Every row gives one point. Examples show where two turns around zero, p and q, send a point. Where does a point land after both, in the order given? Backwards means that the second turn is done in reverse. Each puzzle has new turns, and all numbers are rounded.
In the rows, 100 means zero.

Turn p:
118  85  73 -> 80  107  71
93  97  155 -> 152  91  116
79  127  97 -> 88  98  132
101  94  81 -> 83  98  90
132  107  57 -> 63  131  77
76  89  137 -> 134  73  114
Turn q:
107  124  150 -> 67  112  56
96  99  86 -> 105  92  111
121  78  80 -> 136  105  106
83  124  64 -> 97  59  122
137  87  118 -> 122  121  69
56  88  103 -> 72  112  134
Where do these land?
q, then p backwards: 150  59  117 -> 157  93  134
p, then q backwards: 89  97  82 -> 88  117  105
p, then q: 85  103  97 -> 95  114  103
p, then q: 97  123  66 -> 62  98  116
q, then p: 80  118  138 -> 76  70  127

Turn p:
101  100  80  80 -> 101  109  102  73
105  117  131  140 -> 80  77  98  144
67  114  125  88 -> 90  138  99  123
114  95  105  83 -> 103  102  80  89
70  77  115  77 -> 127  137  95  108
143  97  44  131 -> 98  38  125  61
Turn q:
103  86  165  109 -> 93  53  53  109
84  127  84  121 -> 96  112  108  62
111  126  83  110 -> 91  100  126  80
93  117  86  82 -> 121  106  118  93
110  45  83  78 -> 98  127  95  156
Where do these land?
q, then p: 78  145  56  115 -> 70  139  54  92
q, then p: 105  67  119  86 -> 106  71  128  103
p, then q: 136  110  111  91 -> 109  138  105  109
q, then p: 103  126  81  114 -> 96  128  79  105
p, then q: 50  97  109  138 -> 64  63  73  74
p, then q: 109  79  131  65 -> 91  118  147  92
p, then q: 120  76  93  91 -> 99  104  119  127

Turn p:
107  118  93  100  104  95 -> 92  107  112  112  108  98
87  85  85  112  97  88 -> 102  89  115  86  81  97
70  99  127  131  123  88 -> 62  81  91  88  82  130
88  104  106  79  74  91 -> 112  110  89  120  76  92
118  100  106  69  137  109 -> 82  107  79  94  133  72
148  84  80  118  59  115 -> 157  123  127  85  117  115
81  110  103  92  106  115 -> 95  81  88  116  103  98
Turn q:
107  102  85  94  86  108 -> 114  111  97  92  93  111
81  92  83  86  100  116 -> 86  116  87  96  80  110
117  136  84  96  110  106 -> 117  78  106  70  83  103
87  94  90  95  87  79 -> 105  112  108  121  85  96
91  101  84  100  111  82 -> 98  102  107  103  81  81
131  89  100  85  113  101 -> 118  96  73  91  109  85
96  82  176  88  94  115 -> 77  73  72  137  150  125
91  104  97  157  100  93 -> 85  111  149  89  119  88
Where do these land?
p, then q backwards: 96  97  94  81  123  135 -> 125  93  131  97  123  96
p, then q backwards: 113  104  106  109  70  100 -> 104  100  88  95  68  99
q, then p: 90  114  63  91  121  115 -> 126  111  91  126  78  81
q, then p: 136  95  121  104  91  75 -> 81  119  113  66  121  102
p, then q: 81  114  101  81  103  104 -> 96  119  120  104  101  88
p, then q: 107  92  115  120  100  112 -> 95  102  79  82  96  109
p, then q backwards: 91  106  105  124  98  82 -> 75  115  94  102  92  110
p, then q: 69  113  80  78  131  112 -> 81  126  111  128  102  66
q, then p: 118  63  115  112  64  64 -> 61  115  128  90  129  134
